Rows are points. A path goes straight from each point to the next, and from the last back to the first. The post is the endless flat space through its rows: a point in 2 columns, a line in 3, a plane in 4, and so on, so that a path can go around it. How many times does the path go around the post? Going back the other way cancels.
In the rows, zero is written as 128.

Post (1 x 2):
[[120 124]]
Path (20 x 2):
[[ 93 140]
 [ 94 143]
 [103 126]
 [105 157]
 [128 169]
 [155 132]
 [135  78]
 [ 99  82]
 [101 122]
 [ 81 110]
 [111  74]
 [ 87 134]
 [104 144]
 [124 137]
 [135 124]
 [160 124]
 [137 144]
 [151 115]
 [138  76]
 [107  78]]
Times around: 2

Post (2 x 3):
[[153 153 139]
 [121  95 141]]
Path (25 x 3):
[[178 142 122]
 [157  73 116]
 [151 120 149]
 [136 157 196]
 [101 146 151]
 [122 160 113]
 [146  99  96]
 [141 139 124]
 [113 161 137]
 [127 126 169]
 [137 107 169]
 [144 102 151]
 [147 157 196]
 [117 172 156]
 [115 111 129]
 [124  91 125]
 [140  87 132]
 [151 108 148]
 [149 112 161]
 [141  93 142]
 [157 120 109]
 [123 124 119]
 [ 80 110 159]
 [129 137 180]
 [159  89 168]]
Times around: 0

Post (5 x 6):
[[102 140 141 146 101 150]
 [148 155 102 108 135  94]
 [164 145 129 123 115 116]
 [117  89 168 148 123 145]
 [121 116 129 118 102 137]]
Path (31 x 6):
[[118 188 188 179 120 132]
 [131 120 113 101 106  86]
 [159 147 129 150  70 145]
 [133  82 107 104 107 134]
 [150 116 149 113 135 150]
 [115 100 131 103  99 159]
 [112  96 167 152 157 139]
 [149 147 193 137 132 150]
 [150 181 148 138  87 134]
 [132 146 211 182 136 126]
 [145 140 102  82  97 102]
 [117 158 152 189 106 138]
 [148 120 102 130  73 147]
 [146 143 105 117 101 143]
 [190  85 177 101 122 139]
 [143 151 141  94 102 105]
 [ 64 134 123 145 102 132]
 [164 116  63 101  90 100]
 [154 129 163 183 141 134]
 [102 115 136 114 129 144]
 [105 156 155 148 147 127]
 [147 161 158 166 141 136]
 [143 164 129 119 109 145]
 [159 124 174 124 101 143]
 [ 82 100 109  94  89 119]
 [110 159 107 168 100 117]
 [144 113 129 149 115 132]
 [131  86 126 147 153 134]
 [143 168 120 184 119 122]
 [122 107 132 141 131 154]
 [161 155 144 121 120 124]]
Times around: 4

Post (8 x 9):
[[137 130 146  92 137 102  87 137 155]
 [121 156 128 165 106 176 135 152 149]
 [122 123 117 158 133 150 138 104 154]
 [154 127 132 120 129 112 102 128 121]
 [135 113 110 115 141 138 125 142 160]
 [108 130 138 147  96 127 127 145 122]
 [134 131 150 124 150 153 158 117 150]
 [144 162 144  88 124  76 123 138 136]]
Path (25 x 9):
[[108  99  77 126 131 147 168 130 133]
 [159 140  66 142 147 100 122 118 141]
 [140  92 198  95 169 184 161 184 152]
 [128 161 118 131  99 115  91 143 174]
 [106 131 108 163  87 153 135 127 126]
 [147 189 171 119 125 128 121 134 109]
 [126 147 163 129 138 161 115 147 141]
 [167 120  74  93 149 144 100 133 159]
 [173 153  94  61 135 136 129 166 160]
 [125 122  64 119 133  94 128 137 128]
 [144 157 154 123 143 150 106 149 161]
 [127 131 184 116 128 123 148 135 170]
 [174 158 160 162 127 170  84  91 138]
 [159 154  84 138 113 126 137 119 124]
 [107 105 109  65 125  64 152 125 151]
 [145 158  72 174  73 139 107 145 150]
 [103 110 168 119 124 129 180 177 145]
 [102 113  92 127 139  98 140 165 136]
 [108  92 163  98 134 138 116 200 152]
 [162 120 146  88 142 144 104 149 166]
 [129 149 143 106 112 151 160 129 135]
 [107 127 132 117 131 133 103 142 127]
 [101 112  99 161 162 149 117 128 197]
 [176 135 132 138 105  86 123 125 114]
 [139 140 196  51 129 121 139 135 154]]
Times around: 3
